Every row gives one point. Two turns around zero, p and q, are shown by what they do to some points. Write where each new point lands after one turn and then the other. Backwards means that the second turn is done in reverse. Each puzzle has new turns, and all numbers are rounded.

Turn p:
-53 69 -> 86 15
148 150 -> 63 -201
-96 -218 -> -148 187
Turn q:
144 10 -> 99 -105
75 283 -> 267 120
-2 -45 -> -36 -27
-18 -147 -> -125 -79
-200 -101 -> -205 91
Where do these land?
q, then p: -75 107 -> 94 -90
q, then p backwards: 33 150 -> -125 89
q, then p: 42 -257 -> -91 244

Turn p:
31 -93 -203 -124 -> -103 -3 -194 -134
112 -79 237 29 -> 156 -90 189 -87
157 -127 59 188 -> -88 -109 219 -109
-121 154 -108 -4 -> -59 75 -110 170
-199 -112 71 -92 -> 113 217 -20 -72
95 339 75 71 -> 48 -186 34 311
-75 -82 -131 -67 -> -69 96 -118 -79
Turn q:
-131 -105 -346 2 -> 3 -374 -81 41
-54 78 147 -24 -> -15 157 -53 60
-78 -206 -44 129 -> -163 -144 115 81
125 52 134 -121 -> 16 173 -26 -141
140 181 108 14 -> 160 187 45 -42
Where do these land?
q, then p: -136 46 189 231 -> -46 13 243 220
q, then p: 136 -64 -48 -30 -> 128 -2 -61 -76
p, then q backwards: 57 -148 -20 -306 -> 107 117 -126 -280
p, then q: 90 129 -90 -97 -> -38 -191 67 2
q, then p backwards: -148 36 -31 202 -> -4 227 65 95

Turn p:
-78 -19 -339 -106 -195 250 -> -244 -241 238 -24 -116 213
-107 151 200 68 132 12 -> -55 205 -124 -35 184 -30
-228 187 -97 201 -159 -124 -> -268 144 177 22 -22 -230
141 39 -24 120 35 4 -> -29 -60 -139 -42 -64 -89
70 -82 155 -143 -82 -29 -> 186 97 10 -7 -82 113
105 -57 76 -131 151 -138 -> 256 -25 -44 -47 86 -34
96 -219 28 -9 117 26 -> 152 -120 -116 133 13 58
Turn q:
147 79 -54 -331 96 107 -> -253 16 -99 -106 134 241
56 -64 -12 -22 105 -194 -> 177 11 -36 -50 7 146
-67 -154 -66 103 64 275 -> -116 -21 147 295 18 -10
-234 47 -81 127 134 -88 -> 172 120 198 5 123 -82
-74 -26 -65 90 -234 160 -> -97 -101 -33 137 17 -243
142 -1 252 23 -86 76 -> -115 -60 -37 -42 -278 2
-154 41 -54 19 -397 -72 -> 38 -196 -117 -78 74 -355
159 112 -39 -9 168 -157 -> 95 198 -100 -92 -4 160
25 -34 119 0 149 -107 -> 98 31 76 -68 -91 142
Where do these land?
q, then p: -127 73 -267 -82 49 170 -> -43 28 -108 33 315 -128
q, then p: -219 -47 144 -91 25 -44 -> 211 107 -50 60 11 139
p, then q: 45 33 207 -25 -83 39 -> -147 101 -100 -39 62 -88
p, then q backwards: 104 -89 32 154 -89 -10 -> 135 -34 52 139 -93 41
q, then p: -216 51 73 -37 274 14 -> 71 237 -169 -96 98 150
q, then p: 290 -76 -332 -30 -27 16 -> -285 -310 -56 13 76 -126
p, then q: 122 55 144 110 -147 -185 -> 50 32 -232 -178 29 -128

Turn p:
35 -9 94 -23 4 -175 110 188 8 -> -135 7 -43 -87 163 35 -115 124 -70
-158 190 -72 187 130 150 -57 -193 -136 -> 291 -232 -42 20 -78 -161 62 -123 90
-224 -119 -30 -198 10 -34 57 150 -4 -> 127 167 51 -181 71 170 -94 22 -94
82 -96 144 228 4 336 -32 100 60 -> 124 -5 39 281 -8 -42 166 298 44
-55 78 -25 -18 228 24 -106 -358 34 -> 102 -89 -79 -46 -119 -146 242 -273 -91
-1 20 -40 -4 100 -62 -205 -28 -84 -> 14 -139 -50 -14 -155 55 -13 -63 -112
157 -144 66 -187 -137 3 152 148 -139 -> -127 263 -148 -3 2 93 -151 151 80
-161 125 -325 -76 -1 -37 -237 -119 100 -> 67 -132 256 -147 -212 80 26 -271 7
249 -228 78 122 -236 -237 227 35 45 -> -355 104 -94 199 288 123 -64 17 116
63 16 208 -14 -231 -42 60 78 51 -> -135 137 57 137 107 -102 -159 86 -37
12 166 -98 -17 127 73 30 0 65 -> 26 -80 55 -156 -60 -105 99 30 66
Turn q:
168 -99 86 30 103 39 -105 38 -66 -> -102 54 -108 -1 -23 -77 138 126 -94
239 14 -220 -180 19 -172 -136 -39 73 -> 150 -159 -241 11 -115 -40 -166 143 -157
4 -96 -40 -150 -27 -97 316 -14 -2 -> 38 -183 248 -166 -1 16 -84 45 -102
-57 116 50 -41 -19 437 -146 -180 -191 -> 50 200 24 307 323 63 117 175 112
-66 116 -18 104 278 -86 48 83 174 -> -177 17 -156 -225 63 8 -151 -115 81
168 247 81 -104 78 -53 21 -230 168 -> 16 -141 -110 -35 35 -129 -176 223 255
-109 41 67 201 -161 54 138 219 -24 -> 38 134 139 -132 -78 147 171 -172 111
-141 -75 2 -86 -161 57 75 34 131 -> -22 -98 157 84 -64 184 -30 -65 35
6 -95 -209 101 17 -109 -97 -108 -3 -> 87 -119 -148 53 42 -92 3 -155 -124
-24 4 -5 -204 -71 -140 38 5 -111 -> 97 17 143 20 -98 -58 -148 65 -105
-187 -174 206 330 -57 71 -152 190 -150 -> -174 278 52 85 -82 -24 329 -271 -13
Where do these land?
q, then p: -180 -24 -109 -176 -230 -4 -206 177 -40 -> 49 -127 13 314 -140 -174 -68 34 176
p, then q: -179 -30 147 -135 -222 44 -197 227 124 -> -11 384 -20 68 -116 -119 145 118 119
p, then q: -53 -158 67 -159 -34 131 -12 -59 4 -> 181 79 -32 -81 47 -4 12 80 155
p, then q backwards: 269 31 -41 60 202 103 4 24 85 -> 255 -118 195 92 -11 66 -14 -11 88
q, then p backwards: -142 71 -141 229 184 61 101 -118 -171 -> -203 8 72 7 9 -147 291 -159 103
q, then p backwards: 36 47 153 36 180 -84 11 -10 -55 -> 111 144 70 -121 -12 -17 126 12 44
p, then q: -102 -91 29 -20 -191 -70 -149 13 281 -> -122 207 130 35 85 -181 113 32 182
q, then p backwards: -83 -185 -71 -152 -54 -216 -126 77 127 -> 39 42 39 -35 -58 -120 -341 -43 -123
p, then q: 61 77 -80 147 134 22 342 -48 -60 -> -134 -241 -103 -162 15 107 -205 -16 -108
p, then q backwards: 75 297 -95 78 173 28 184 -293 -156 -> 130 103 19 367 24 -241 -7 -213 128
q, then p: -53 3 16 -104 -135 -66 27 105 2 -> -20 61 31 158 -59 -83 -78 38 -3
p, then q: 350 -38 125 197 -7 50 22 -94 -141 -> 62 -104 -69 -114 11 116 40 -401 -45

Turn p:
-109 -38 97 76 134 -50 -66 1 106 -79 -86 -> 107 57 140 26 -61 -92 -85 71 -117 -67 24
74 123 -151 144 32 -117 -84 14 -11 183 -5 -> 122 58 42 30 182 208 40 79 56 87 61
-116 82 38 17 -140 59 -72 124 8 -323 119 -> -12 77 -103 195 -139 -156 235 -21 -129 -83 -81
-16 -10 -116 -108 -51 -114 4 214 74 20 -23 -> -126 102 76 80 -127 143 71 36 76 -7 79
-102 -68 76 -231 39 -82 -25 77 -262 162 99 -> -234 52 126 -167 137 -102 114 -113 132 -48 134
331 14 120 59 5 -111 28 109 -323 -77 -63 -> -81 238 -107 -290 62 -23 105 76 -41 255 -141
-83 -123 4 96 54 15 187 -150 108 4 110 -> 40 -98 78 119 25 -69 -200 -108 57 -6 -154
-76 -164 83 101 -151 -164 -63 -87 94 78 -62 -> 106 195 -28 50 0 -1 -207 -134 30 -64 105
-33 95 106 -257 43 102 -6 -36 152 157 124 -> -209 -241 22 71 54 -24 -55 -26 -73 -9 210
159 74 38 43 33 759 33 100 67 -63 -12 -> 52 -494 -349 10 -180 -262 83 366 88 106 -37
80 -29 -318 44 85 -155 -83 -296 57 -153 -56 -> 296 -64 115 -62 -68 274 29 -216 -110 21 -130
-110 45 23 14 -84 -142 146 -71 -70 92 -144 -> -63 117 -14 -62 116 104 -127 -10 29 -186 -69
Turn q:
49 207 86 163 181 -50 -145 -104 87 104 -58 -> -32 -129 105 21 -190 121 26 -22 -156 247 42
39 53 12 32 -119 39 -360 -283 462 -10 63 -> -113 -301 -71 -66 -192 81 -470 168 -32 191 -77
-45 -6 -156 -64 67 243 10 -75 -2 246 32 -> -36 7 109 96 -53 -37 -68 100 -268 -219 -12
132 38 30 -74 -108 59 -75 276 59 -48 115 -> 184 129 75 -132 73 1 -57 176 92 59 -127
40 27 -16 50 134 58 -201 -162 -203 81 75 -> -26 -167 154 198 -37 -35 74 139 -56 35 152
92 -173 61 94 20 -30 166 134 -203 -99 -144 -> -72 139 -47 12 268 46 242 -70 67 16 24
40 -44 -181 -5 245 -5 -82 96 -297 8 -129 -> 107 9 69 252 83 194 258 55 -28 -101 110
-10 -169 136 -56 24 63 98 -148 -22 -35 125 -> -207 6 28 -86 37 -120 -26 30 72 -90 148
-96 3 105 41 26 197 -42 97 -64 -287 69 -> -100 198 151 123 11 -3 -58 35 260 55 -37
-196 -37 -78 -222 99 -285 335 48 -17 56 -27 -> 113 63 -161 -168 -112 2 171 -291 30 -308 108
28 167 41 -174 -104 7 142 -37 13 -44 -95 -> 37 173 -204 -25 -130 -111 13 7 -28 27 0
49 -2 161 191 5 -102 -79 11 153 -119 -102 -> -109 -61 -25 -84 20 141 -22 -74 84 262 -66
135 173 -170 134 -127 -45 56 28 88 -8 58 -> 208 30 -33 7 80 -36 -164 -93 -128 153 -11
-257 -238 -31 -109 -342 -148 178 120 -55 156 18 -> 45 -93 -150 -149 142 -245 83 -159 89 -328 -255
Where do these land?
q, then p backwards: -86 -26 167 -110 7 -115 116 89 19 -109 79 -> -20 -198 -56 -58 -61 11 -30 55 -205 35 -64
q, then p: 55 93 14 139 49 -67 -250 30 -196 -139 -155 -> 70 -44 -38 101 77 -10 -245 186 226 109 -34
q, then p: 96 276 51 -62 -66 -317 97 -40 -60 59 21 -> -138 -17 -83 -54 92 261 -63 -230 125 191 -29
q, then p backwards: 147 -81 129 42 187 -44 -92 -192 174 -4 -47 -> 222 76 4 -255 41 18 12 50 98 147 -74
p, then q: -5 0 24 118 -160 -113 62 -45 -147 49 -81 -> 80 82 -43 120 -165 130 -74 26 -67 43 55
p, then q: 102 -93 -25 331 43 5 -7 200 14 65 57 -> 142 -14 72 -182 -20 121 29 -2 -237 170 -137
q, then p: 39 -250 -95 -87 -95 -213 0 -40 -21 -27 222 -> 5 -70 227 32 -231 -28 16 -164 -87 200 20
p, then q: 160 -52 -68 -60 31 319 7 55 135 40 -99 -> 79 -82 -22 -125 235 0 -99 96 13 -189 -182
q, then p: -128 128 0 -163 -116 -56 106 -1 124 -105 -202 -> 114 -54 -150 33 -48 299 80 -37 8 -124 -21
q, then p: -80 12 118 -29 -125 269 36 46 -3 -255 184 -> 32 131 72 196 63 75 -16 135 -269 -81 207
p, then q: -16 -224 -73 -35 264 16 -14 -3 -184 111 322 -> -242 -165 -59 -372 -153 22 73 -67 -82 -14 94
p, then q backwards: -371 68 -278 -197 163 67 135 -234 -106 -100 51 -> -392 -279 -87 85 81 -127 -78 143 -70 282 77
p, then q: 108 18 37 2 -173 69 -40 42 165 283 -372 -> 260 52 210 76 35 46 -276 256 97 -97 -114
q, then p: -24 131 -2 112 -8 179 -155 93 88 133 20 -> -2 162 -128 -170 40 -95 -41 148 15 -44 113
